Rows are points. Each copy is the shape, with its points in the same order, stretched, turned, moved and blurred by noise. Some copies are also mirrored. Which?

Shape (7 x 2):
[[-0.5  1.2]
 [-6.7  5.1]
 [ 0.1  2.0]
 [ 1.1  2.1]
 [ 2.7 -2.3]
 [ 5.7 -2.1]
 [-2.7  0.0]]
Copy 1:
[[ 0.3 -0.6]
 [-2.3 -7.5]
 [ 2.1 -2.0]
 [ 2.3 -0.9]
 [ 0.6  3.9]
 [ 4.2  5.1]
 [-2.0 -1.0]]
Copy 1 is: mirrored
Copy 2:
[[-1.4  1.7]
 [ 2.8  7.0]
 [-2.2  2.3]
 [-3.2  2.1]
 [-3.0 -2.5]
 [-5.9 -3.2]
 [ 1.1  1.2]]
Copy 2 is: mirrored

Shape (6 x 3):
[[-2.9  2.2  4.7]
 [ 3.1 -8.2 -2.4]
 [ 1.0  0.2  0.0]
 [ 1.8 -0.6  1.6]
 [-3.9  3.0 -2.0]
 [ 1.0  4.0  2.2]]
Copy 1, 6 rows:
[[-1.8  0.2  3.9]
 [ 3.9 -5.2 -5.7]
 [ 1.0  0.6 -1.3]
 [ 1.7  0.0 -0.1]
 [-5.2  2.4 -0.8]
 [ 0.1  3.6  2.0]]
Copy 1 is: only turned
Copy 2 (6 x 3):
[[-1.4 -0.3  5.9]
 [-0.3 -8.5 -6.3]
 [ 0.3 -1.7 -0.2]
 [ 1.1 -2.3  0.8]
 [-3.5  1.9 -0.7]
 [ 1.8  1.7  2.7]]
Copy 2 is: only turned
Copy 3 (6 x 3):
[[-4.2  2.0  4.5]
 [ 2.1 -7.6 -4.4]
 [ 1.0  0.1  0.9]
 [ 0.9 -1.5  2.0]
 [-2.0  5.2 -0.9]
 [ 0.8  3.0  4.5]]
Copy 3 is: only turned
Copy 4, 6 rows:
[[-5.4  0.7  5.4]
 [ 2.7 -7.4 -1.0]
 [-0.3 -0.1  1.9]
 [-0.1 -0.7  3.7]
 [-4.4  2.8 -0.7]
 [-1.2  3.7  4.8]]
Copy 4 is: only turned

Shape:
[[-1.9  5.0 -5.1 -2.1 -1.9 -2.3]
 [-0.9 -2.4 -0.4  3.4  1.8  1.9]
 [-1.8  1.5  0.8  0.9  2.5  3.7]
 [-6.5  1.7  0.5 -4.6 -0.3  2.5]
 [-2.1 -3.7 -2.5 -6.7  3.8  3.1]
 [ 5.6  1.8 -0.3  2.4 -0.4 -6.3]
 [-4.8  1.3 -3.0 -1.8  0.7 -4.1]
 [-0.4  3.1 -3.1  0.9 -5.5 -4.4]
 [ 3.4  0.9  2.5  1.4 -2.5 -1.3]]
Copy 1:
[[-2.1  2.1 -2.6 -3.3 -3.9  0.9]
 [-1.5 -3.3  2.2  2.9  2.3  5.5]
 [-2.7  0.7  2.1  0.0  3.8  6.0]
 [-5.0  2.6 -4.6 -1.1  5.1  3.4]
 [-0.9 -4.5 -3.4 -3.8  8.3  2.3]
 [ 3.1  0.2  4.7  2.2 -3.1 -2.7]
 [-5.1 -1.0 -2.0 -0.9 -0.2 -1.2]
 [ 0.0  2.2 -2.4  1.9 -5.8  0.2]
 [ 3.0  2.4  2.0  3.9  0.4  1.6]]
Copy 1 is: mirrored
Copy 2, 9 rows:
[[-4.7  3.7 -3.1 -0.5 -1.9 -1.3]
 [ 3.1  0.7  0.4  5.0  2.1  0.6]
 [ 0.1  2.2  2.1  1.4  2.2  3.5]
 [-1.9  6.8  3.2 -2.1  3.0 -0.4]
 [ 4.8  4.1 -1.4 -4.6  5.7  0.9]
 [-0.7 -5.7 -2.0  0.4 -4.2 -1.2]
 [-3.2  3.4 -1.0 -0.4  2.2 -5.4]
 [-2.5  2.8 -1.4  1.6 -5.7 -3.8]
 [ 1.0 -2.4  2.3  1.0 -5.0  1.7]]
Copy 2 is: mirrored
Copy 3, 9 rows:
[[-6.9  6.4 -0.5 -2.5  1.5 -1.5]
 [-1.7 -2.1  0.5  3.6  1.4  1.8]
 [-1.1  2.2 -1.8  5.0 -0.3  1.2]
 [-6.3  2.9 -6.8  2.1 -2.5  0.5]
 [-1.4 -0.3 -9.1 -1.1  2.7  1.9]
 [ 0.4  0.5  5.5 -2.2  0.5 -5.7]
 [-7.9  1.6 -2.9 -0.1  1.9 -2.9]
 [-6.5  2.5  3.4 -3.5 -0.8 -2.5]
 [ 0.2 -0.4  2.9 -0.5 -3.6 -1.8]]
Copy 3 is: mirrored

Shape:
[[ -8.5   3.5   1.6   2.7  -4.0   0.6   0.4  -2.6]
 [ -4.2   2.3  -6.6  -1.3  -1.7   1.8   2.3   1.0]
 [  2.2   3.8   1.9   0.0   0.4  -1.3   0.7   4.8]
 [  0.5   2.9  -1.4   4.0  -3.5  -1.9  -1.5   1.2]
 [  2.3   4.0  -2.6  -5.5  -2.4  -1.2  -2.3  -2.8]
 [  1.9   2.5   1.7  -1.0   0.5   1.5  -4.2   0.4]
 [ -0.4  -0.2   2.3   2.7  -4.0   0.9   1.6  -2.3]
 [ -3.1   3.9   2.2   0.2  -0.8  -0.2   3.4  -2.6]
 [  1.4  -5.2  -8.9   1.1   4.0   0.3   1.0  -2.7]
 [  1.4  -2.2   2.2  -3.4  -3.7  -2.0   0.2  -0.5]
 [-11.2   3.8   1.3   2.7   1.4  -2.0   2.4  -1.6]
 [  1.0   0.1   3.1   3.6   0.9  -0.5   0.9  -1.5]]
Copy 1:
[[-10.7   1.8   1.3  -1.7  -0.9  -1.3  -0.7   0.0]
 [ -3.7  -1.7  -3.3  -1.5  -0.9   4.2   2.6  -0.7]
 [  2.3   3.8   5.0  -0.4   0.3   3.2   0.9   5.1]
 [ -1.1   1.3   0.4   2.8  -2.6  -1.6  -0.4   3.5]
 [  2.1   3.9  -1.7  -5.6  -3.2   2.1  -4.2  -0.3]
 [  1.2   4.1   0.3  -4.2   1.9  -0.1  -2.1   4.5]
 [ -2.5   2.2   3.4  -1.2  -0.9  -4.9   0.9  -0.8]
 [ -4.8   5.5   3.6  -2.3  -0.1   1.1   0.6  -1.7]
 [  3.6  -2.5  -6.4   2.4   4.9   0.8   1.3  -6.1]
 [  2.7  -0.2   5.2  -4.2  -1.1  -1.8  -3.4  -1.5]
 [-11.5   2.6   2.4   1.0   3.0   4.1  -0.6  -1.7]
 [ -0.3   4.3   3.6   0.8   2.7  -2.6   0.5  -0.2]]
Copy 1 is: mirrored
Copy 2:
[[ -9.3   0.4   3.6   1.8  -1.0  -3.0   1.3   2.4]
 [ -7.2  -0.9  -6.0   0.0   2.3  -0.3   3.9   4.9]
 [  3.7  -1.2  -1.5   1.3   0.4  -0.4   0.7   5.9]
 [ -1.7  -2.1  -3.9   5.1  -0.3  -2.8  -2.1   4.4]
 [ -0.9   2.9  -7.5  -4.1  -1.9  -3.5  -2.0   3.3]
 [  1.0   0.7  -1.9  -1.8   1.8   0.1  -4.5   2.7]
 [ -2.9  -2.7  -0.3   2.2   0.2  -3.6   0.0  -2.2]
 [ -3.1   2.2   1.4   0.8   0.2  -3.3   3.6   0.9]
 [ -3.8   0.8 -12.0   3.6   4.0   5.3   0.5  -2.6]
 [ -0.1  -2.7  -3.2  -2.1  -4.1  -1.3  -0.1  -1.3]
 [ -9.2   4.0   5.2   3.9  -1.4   1.6   4.2   3.6]
 [  0.4   0.3   0.0   4.3   1.4  -0.4  -1.0  -1.5]]
Copy 2 is: mirrored

Shape (14 x 11):
[[ 1.4  3.2 -2.6 -5.5  2.9  3.0 -2.1  2.2 -1.0 -2.0 -1.3]
 [ 0.3  5.6 -1.8 -6.3  1.5  4.0 -4.8 -3.2  0.9  1.3  2.3]
 [-2.6 -0.8 -1.0  3.9 -2.9  0.2 -3.4 -1.7  1.4 -7.7 -2.2]
 [ 0.3  0.0  4.1 -6.8 -1.2  2.8 -3.5  0.2 -2.6 -1.2  2.1]
 [-2.6 -2.5 -1.6  1.6  0.1  4.2  2.0  4.8 -3.5  3.4  0.7]
 [ 1.8  3.6  1.8 -4.1 -1.9  3.5 -2.1  1.7 -0.1  0.4 -2.6]
 [ 2.9 -2.2 -1.2 -5.7 -1.9  4.0 -0.1  0.9 -1.7 -1.2  1.5]
 [-2.9  1.5 -0.9  5.4  3.5  1.5 -0.1 -1.1  1.2 -7.6  0.2]
 [-0.1  1.0 -0.6  3.8  0.1 -3.6  0.9 -1.4  0.4 -3.8  2.0]
 [-4.4 -3.1 -0.5 -0.7 -0.2  0.3  6.3  1.3 -5.0  1.3 -1.6]
 [ 1.9 -0.5  1.9 -7.2  2.7  3.9 -3.0  3.0  6.3 -0.8 -2.7]
 [-3.9  2.9 -1.7  2.7 -0.1 -2.4 -5.2  1.9  2.0 -7.4  1.0]
 [ 0.1 -3.4  3.2  0.6 -1.9  2.9  4.3  4.4 -3.8 -2.4  0.3]
 [-4.0  0.1 -1.5 -0.6 -3.0  3.2  6.8  2.2 -2.8 -0.6  2.7]]
Copy 1, 14 rows:
[[ 1.4  2.0  3.7 -9.8  1.7  3.0 -1.7 -2.6 -0.8 -2.2 -0.8]
 [-0.6  2.8  2.7 -9.3 -3.9  3.4 -2.5 -6.9  1.1  0.8 -0.5]
 [-1.7  2.7  2.2  2.2 -1.8  0.5 -1.1  1.3  3.4 -7.6 -1.0]
 [ 2.1 -2.1  3.9 -8.7 -5.1  1.1 -2.3 -1.3  0.2 -1.9  3.6]
 [-1.2  0.6  0.5 -1.5  1.6  4.1 -2.8  3.1 -5.5  2.2  2.1]
 [ 3.7  1.9  4.6 -7.8 -4.3  3.1 -2.5  0.3  0.0 -0.6 -0.7]
 [ 4.4 -2.6 -0.6 -6.8 -0.9  4.1 -0.6 -0.6 -1.2 -1.7  0.9]
 [-2.1  3.8  4.7  2.6  2.1  0.4  2.9 -2.4  0.7 -4.9  1.3]
 [ 0.3  3.7  1.1  1.3 -0.1 -3.7  1.9 -0.7  1.2 -2.0  1.2]
 [-2.3 -1.4  1.5 -3.2  0.3  0.2  3.0  5.1 -6.9  0.6  2.0]
 [ 3.4 -2.9  7.2 -8.1  0.5  6.3 -2.2 -1.2  5.9 -0.6 -2.9]
 [-1.6  7.4  3.2 -1.7  1.3  0.1 -2.3 -0.5  6.0 -4.8  2.2]
 [ 3.7 -1.5  3.0 -1.5 -0.4  0.2  2.0  4.8 -3.7 -1.4  3.9]
 [-0.9  2.6 -0.4 -3.4 -1.2  2.8  5.1  4.3 -3.3  0.9  3.9]]
Copy 1 is: only turned
Copy 2:
[[ 1.5  3.5 -4.0 -3.8  5.6  1.1 -2.3  3.4  0.7  3.4 -3.7]
 [ 8.0  5.2 -2.4 -1.7  4.6  1.3 -1.8  4.8  2.8  3.6  0.2]
 [-2.2  1.1  1.2  1.4  0.8  0.8 -5.9  0.4  1.8 -7.5 -3.0]
 [ 5.2  0.7  1.4 -3.1  4.3 -0.8 -3.6  4.8 -4.1  2.6 -1.6]
 [-3.8 -2.0 -2.8  2.1 -3.2  0.0  1.1  2.9 -3.6  3.8 -1.1]
 [ 1.9  2.8  1.4 -4.1  0.2 -0.1 -3.4  3.3 -0.2  4.7 -3.2]
 [ 3.0 -1.5 -0.7 -4.0  2.7  2.1 -0.1  0.2 -2.6  0.7 -3.5]
 [-6.2  2.2  0.4  4.3  4.6  4.0 -4.1  1.4  1.6 -4.4 -0.7]
 [-4.2 -0.1  1.8  1.4  3.9 -1.3 -2.1 -2.0  1.7 -3.2  3.3]
 [-4.8  0.6  0.4  2.2 -0.4 -4.1  4.9  1.5 -3.3  2.0 -2.5]
 [ 3.0 -3.4  0.2 -5.5  4.6  2.5 -4.4  6.5  3.8  5.0 -7.0]
 [-3.4  1.3 -2.4 -0.6  4.0 -0.6 -7.6  4.0  3.4 -5.8  1.8]
 [-6.0 -2.9  3.7 -0.9  0.5  0.3 -1.3  0.6 -6.3  0.5 -2.6]
 [-4.3  1.0  1.3 -1.0 -1.1  0.0  5.2  2.5 -3.3 -0.5  0.2]]
Copy 2 is: mirrored
Copy 3, 14 rows:
[[ 1.3  4.2 -0.5 -5.1  4.2  4.9  0.1  2.5  1.6 -1.2  0.1]
 [-1.7  6.2 -2.2 -8.4  0.3  5.3 -1.5 -1.9  0.5  2.5  3.1]
 [-3.9  0.5 -1.6  2.1 -1.4 -0.4 -3.8 -2.6  6.1 -7.5 -2.4]
 [-1.0  2.3  2.5 -8.0 -2.6  2.5 -0.8 -0.2 -3.0 -2.4 -0.5]
 [-2.9 -2.0  0.4  2.7  1.6  0.1  3.8  4.5 -0.9  3.4 -1.5]
 [ 0.1  3.5  2.0 -5.3 -2.2  3.5  1.7  1.4  2.4  0.9 -2.7]
 [ 1.2 -1.5 -1.7 -4.1 -1.3  4.2  1.9  1.2 -1.7 -2.0  0.1]
 [-4.3  1.8  1.6  3.3  3.2  0.5 -1.6 -2.4  6.2 -6.9  2.6]
 [ 0.8  1.2  0.9  2.4 -2.2 -3.3 -1.9 -1.1  3.4 -4.3  3.6]
 [-0.6 -0.8 -0.6  0.9  1.5 -4.9  7.6  2.9 -1.3 -0.5 -1.3]
 [ 0.8 -2.2  3.5 -9.7  2.7  5.5 -0.9  1.2  4.9  0.7 -0.5]
 [-3.6  3.3 -0.4 -0.3  0.6 -0.9 -8.1  1.5  5.8 -6.3  0.9]
 [-0.5 -3.0  4.2  1.9 -2.0 -0.7  4.9  3.5 -0.7 -4.0 -1.6]
 [-3.5 -0.8 -2.2  0.6 -1.7 -1.9  7.2  4.7 -0.3 -1.6  2.6]]
Copy 3 is: only turned

Shape, 17 rows:
[[ 4.2 -3.8  0.8  4.9 -5.9  4.6  2.2  4.5  3.0 -0.7 -2.7  1.8]
 [-4.8  2.3 -1.2  1.0 -4.8 -0.1  1.5  1.6 -3.9 -0.2  4.5 -4.8]
 [-4.1  3.3 -0.5 -2.0  3.4 -4.4 -1.0 -5.2  5.2 -2.4 -0.8  2.0]
 [ 3.8  3.8 -4.4 -5.1 -2.7 -1.2 -2.6  1.2 -3.3 -2.5  4.7 -0.2]
 [-4.9  3.6 -2.2  1.3 -0.4 -2.9  2.3  0.1 -3.6  4.5  0.2 -4.2]
 [ 5.4  2.4 -1.9  2.8 -0.9 -1.8 -2.7 -3.5  4.7 -3.5  2.5 -6.5]
 [ 4.8  3.3  1.9  4.9  2.6 -2.6  4.0  1.0  0.2 -0.1  3.0 -5.0]
 [ 3.3  0.4 -1.5 -4.5 -3.1 -4.3  1.9 -6.4  3.2 -2.6 -2.6 -4.5]
 [-2.8 -0.5  3.2 -1.3 -3.5  1.9  5.9 -3.9  0.7  1.7  0.1  3.1]
 [-1.4  3.2  3.4 -5.4  1.5  0.3 -0.9  1.1  0.4  0.3 -3.6  2.7]
 [ 2.5  1.3 -5.7 -4.6  0.5  4.1  3.8  1.4  0.8 -2.8  0.0  0.3]
 [ 0.9  1.2  3.3 -2.2  1.1  0.5 -2.8 -3.8 -4.4 -2.8 -2.5  0.5]
 [-3.6  2.0 -1.8  2.8 -4.9  1.2  1.0 -1.9  4.3 -0.3  1.2 -0.2]
 [-1.7 -2.6 -5.5  0.4  1.8  1.7 -1.1 -4.5  4.3  6.6  1.5  0.6]
 [ 1.6  2.0 -5.0  1.9  1.4  1.4  1.6  4.5  1.6  3.9  1.8  2.2]
 [ 0.4  7.1 -2.5  2.7  4.2  4.9 -0.3 -3.1  5.3  4.4  0.9  2.3]
 [-0.8 -1.7  4.9 -5.5 -3.0 -4.0  0.4  1.2 -2.0 -2.7  2.5 -5.5]]
Copy 1 (17 x 12):
[[-0.5 -0.1  3.0  6.1 -4.8  1.8 -1.8  0.8  2.9 -3.8 -5.0  0.2]
 [-2.3  4.7 -4.8  1.8 -0.1 -1.6  1.7 -3.0 -4.4 -2.3  3.7 -4.4]
 [-3.9  2.1 -0.5 -1.4  6.3 -1.5  3.0 -3.9  3.3 -0.1  3.8  6.4]
 [ 4.6  0.0 -4.3 -3.6 -0.8  0.6  1.6 -2.3 -4.3 -1.8  3.6  1.3]
 [-1.0  6.6 -3.4  0.1  5.4 -3.2  1.3 -1.7 -2.3  1.9  1.9 -4.1]
 [ 3.0 -1.0 -2.6  0.5  1.2 -1.4  1.3 -5.6  6.5 -5.3  2.9 -2.0]
 [ 3.6  3.6  2.0  1.3  2.8 -0.4  2.4  1.3  4.1 -4.0  4.5 -4.6]
 [ 0.4 -1.4 -1.0 -2.5 -1.5 -5.5  5.5 -5.3  6.8  1.7  0.3  0.7]
 [-3.7  3.0  4.4  4.7 -2.8  0.9  5.0 -2.7  2.0  3.5  1.5  1.8]
 [-3.1  3.4  4.1 -4.7  2.1  2.0 -0.3 -2.3  0.0  1.9 -0.2  3.4]
 [ 1.1 -1.0 -2.9 -1.9  0.8  3.7  5.3 -0.5 -0.2 -0.9 -3.0  0.9]
 [-1.8 -2.2  6.5 -3.0  1.1 -1.2  1.7 -4.1 -2.3 -0.4  3.9  0.7]
 [-2.4  3.5 -3.0  5.4  0.3 -0.6  1.9 -5.1  1.5 -2.0 -0.1  2.0]
 [-1.8 -0.6 -5.3  5.2  5.0  3.8 -1.1 -3.7  3.6  5.7  0.5  0.0]
 [ 3.0  3.7 -3.7  2.8  4.6  4.6 -1.3  1.8  0.0 -0.4 -1.2  0.7]
 [ 2.1  4.5  0.5  3.5  6.9  6.9  0.7 -5.7  2.8  0.0  0.0  1.8]
 [-4.1  1.3 -0.4 -4.5 -4.5 -2.6  1.2 -0.6  1.3  0.4  5.6 -2.6]]
Copy 1 is: only turned
Copy 2, 17 rows:
[[-2.3  4.7  3.1 -1.0 -1.0 -0.7  1.3  5.7  4.0 -5.4 -2.7  5.8]
 [-0.2  1.3  0.5  3.0 -2.5 -5.5  1.1 -0.9 -6.8 -3.1  3.2 -4.2]
 [ 1.9 -7.0 -1.5  3.8  5.1 -2.2  1.6 -7.2  1.6  2.7  0.1 -0.2]
 [ 5.1 -0.4 -4.7 -0.8 -4.2 -2.9 -0.6  2.0 -1.6  3.2  3.8 -4.3]
 [ 0.5  0.8  1.2  4.3  2.3 -5.2 -0.8 -1.5 -7.4  0.9 -1.3 -4.1]
 [ 0.7  4.7 -4.0  0.5  0.0 -4.2 -2.2 -5.5  5.1 -0.6  4.6 -0.2]
 [ 2.9  5.2  2.3 -1.9  3.1 -9.9 -1.3 -1.4  0.2  0.4  2.4  1.0]
 [ 1.8  1.3 -6.1  1.3  1.4 -2.5  2.9 -6.8  4.1  1.0 -4.4 -2.0]
 [-0.6 -1.5  1.5  0.3  1.8 -2.3  7.2 -2.4 -3.4  0.2 -3.0  3.6]
 [ 4.6 -4.7  4.3 -0.3  1.7  1.7  2.2 -1.5 -0.4  2.6 -2.3 -2.8]
 [ 4.6  1.7 -4.3  1.0  4.2 -0.6  3.7  4.6  0.2 -0.2  1.4 -2.0]
 [ 4.0 -2.9  0.5 -4.9  0.5  1.6 -1.5 -4.7 -2.1 -0.9 -1.2 -1.8]
 [-1.6  0.6 -0.1  5.6  0.3 -1.9  2.8 -2.1 -0.5 -1.6  1.3  3.1]
 [-6.0  1.1 -3.4  3.0  4.8  0.6  1.3  0.1 -0.3  4.7  2.6  1.4]
 [ 0.6  1.8  0.4  3.0  3.1 -3.1 -0.8  7.2 -1.1  3.3  2.4  1.0]
 [ 1.5  2.8  1.4  3.6  6.1  0.3  0.6 -0.7 -0.8  6.5  5.5  5.1]
 [ 1.0 -2.0  1.8 -3.2 -3.8 -5.1  3.1 -5.0 -0.3 -1.5  0.0 -7.7]]
Copy 2 is: mirrored
